Each row is a point. The points of each table are mixes of a few directions, plus a little noise. How many directions does each table use, and how many do they share? Where both have some left over, give the other angles between the two spaces (their principal angles), to ten degrees, smallest first.

First (5 x 2):
[[ 10  20]
 [ 13  28]
 [ 25  51]
 [ -5  -9]
 [-43 -91]]
Second (7 x 2):
[[ 45  93]
 [-40 -83]
 [ -2  -4]
 [ -9 -18]
 [  6  13]
 [-10 -21]
 [ 11  21]]
Directions: first 1, second 1, shared 1

First (8 x 6):
[[ 21  47 -13 -19  17 -40]
 [ 15  26 -27  -3   0 -48]
 [-30 -65  24  24 -20  62]
 [  9  31  15 -22  22   5]
 [-10 -42 -35  36 -37 -28]
 [-10 -39 -31  32 -32 -23]
 [ -3  17  56 -31  34  67]
 [  7  23  12 -17  17   5]]
Second (6 x 6):
[[-47 -25 -32  38  95 -38]
 [ 25   4 -29  11 -62 -27]
 [ 31  35  -1   9 -25  33]
 [  9  12   9 -31 -10 -22]
 [-13  -9  25   3  21  47]
 [ -4 -16  28 -29 -19   8]]
Directions: first 2, second 4, shared 2

First:
[[ 42  -6  46   9 -48 -50   4  -8  -1]
 [  2  55 -49 -26  34  -5 -32  11 -23]
 [-45 -52 -25  44 -22  -3  30  -3  35]
 [-46 -56   3  22   5  51  35  -3  26]
 [  5  65 -29 -59  31  26  -2  16 -56]
 [-56 -61 -44  60 -16 -10  20  -4  52]
 [ 20  52 -20 -27  41  -2 -46   5 -16]
 [  6  35 -10 -34  15  14   1   9 -32]
 [ 48 -13  78   0  -2  -2 -23 -14  12]
 [ 27 -22  52   8 -36 -18  14  -7   3]]
Second (8 x 9):
[[ -9 -59 -12 -16  16   1  35 -35   8]
 [  1 -32  -4 -28  20 -16  26 -30   1]
 [ 30  95 -11  48 -47  42 -85  68 -34]
 [  5  53  14  17 -14  -2 -29  33  -4]
 [  5 -39 -21 -14   8  10  14 -25  -7]
 [-29 -31  14  12   3  -2  27  -6  28]
 [ -5 -59 -35  16  -9  44   9 -17  -3]
 [  3  72  56 -35  24 -77   3  13  10]]
Directions: first 4, second 3, shared 1; angles 70, 80

First (11 x 14):
[[ 11  10  -1   8   9 -10  16  -5   9  33 -43  -3  16  27]
 [-13 -11   2 -10 -10  11 -19   6 -10 -37  50   3 -19 -31]
 [ -7  -6   1  -5  -5   6 -10   3  -6 -20  26   2 -10 -16]
 [  8   7  -1   6   6  -7  12  -4   6  23 -31  -2  12  19]
 [  9   8  -1   7   7  -8  13  -4   7  27 -36  -2  13  22]
 [  5   5  -1   4   4  -5   8  -2   4  16 -21  -1   8  13]
 [-25 -22   3 -18 -20  20 -36  12 -20 -72  95   6 -36 -60]
 [ 11  10  -1   8   9  -9  16  -5   9  32 -42  -3  16  27]
 [ 10   9  -1   7   8  -8  14  -5   8  28 -37  -2  14  23]
 [-15 -13   2 -11 -12  12 -21   7 -12 -43  57   3 -22 -35]
 [  5   4  -1   3   4  -4   7  -2   4  13 -18  -1   7  11]]
Second (10 x 14):
[[-14 -15   4  -5 -22  19 -15   3 -15 -53  77 -10 -18 -61]
 [ 11   9  -1  10   5  -6  17  -6   7  27 -33  -7  16  16]
 [-13 -11   1 -10  -9  10 -19   6 -10 -36  47   4 -19 -29]
 [  7   4   2  11  -6   1  15  -7   1   8  -3 -15  12 -10]
 [ -9  -3  -3 -15  11  -4 -20   9   0  -5  -4  23 -16  22]
 [ 14   7   3  22 -12   3  31 -14   2  16  -7 -31  25 -21]
 [-10  -7  -1 -11   1   3 -18   7  -5 -19  20  12 -16  -4]
 [ -4  -3   0  -4   0   1  -7   3  -2  -7   8   5  -6  -2]
 [  3   3  -1   1   4  -4   3  -1   3  11 -16   2   4  12]
 [ 14  16  -5   2  29 -23  12  -1  18  60 -90  17  17  76]]
Directions: first 1, second 2, shared 1

First, 8 rows:
[[  7  32   2  31  58  44  16  46   8 -70  28  -9 -40 -23  44 -23  46 -24
  -41 -61  -2 -21  49 -10]
 [ 25 -20   2  15 -20  -8   9 -15  -1   0  63  19   1 -36 -56  33 -19   8
  -29  -6   0  18 -20  11]
 [  2 -28  -1 -32 -40 -21   2 -28 -11  36 -10  15  22   7  -7  27 -17   7
   29  42   8  33 -18  22]
 [-37   1   9  -7 -19 -12 -24 -17   4  32 -35  10  21  25 -12 -14 -33  23
   13  31  -9 -23 -24 -14]
 [ 16 -12 -15 -26 -15 -25   0 -13  -9  35 -40 -26  14  24   5   5   3  -5
   45  24   9  22 -10   8]
 [-10  17  -2  20  13  -9 -20   3  10  10 -20 -20   3  14 -22 -26 -13   9
   -2  -9 -11 -33 -15 -26]
 [ -5 -17   6 -20 -20   4  10  -9  -7   2  11  26   5  -7  14  21  -2   0
    4  21   7  23   5  20]
 [  2  27  -1  19  44  28   8  33   6 -43   3 -15 -26  -5  36 -24  34 -18
  -20 -41  -2 -20  34 -11]]
Second (8 x 24):
[[  5 -11  -3  12  -8  -1   9 -19 -11   2  36  21 -31 -16  20 -12 -20 -19
   -6   2  -3  15  14  19]
 [  4 -11   5  -3  -7   9  13  -2  -4 -13  30  23  -8 -19   7  16   1  -5
  -13   0   4  17  10  16]
 [ -5  16 -17  18  11 -25 -23 -14  -1  36 -43 -36 -14  32   2 -54 -25  -8
   28   2 -13 -26 -11 -20]
 [  4 -11   6  -3  -7  11  13  -2  -4 -15  33  24  -7 -21   7  19   2  -4
  -15   1   4  18  10  18]
 [-13  32 -12   1  22 -25 -36  15  17  34 -95 -67  33  57 -27 -38   5  21
   38  -1  -9 -49 -30 -50]
 [  2 -10  24 -34  -7  34  22  34  12 -47  23  27  45 -27 -21  81  50  27
  -30  -3  21  21   2   9]
 [  4 -12  14 -15  -9  21  19  11   1 -28  34  29  10 -26  -1  43  21   6
  -22  -2  11  21   9  17]
 [ -2   8 -18  24   6 -23 -16 -22  -7  33 -20 -22 -30  20  13 -56 -34 -18
   22   2 -15 -16  -3  -8]]
Directions: first 4, second 2, shared 1; angles 90
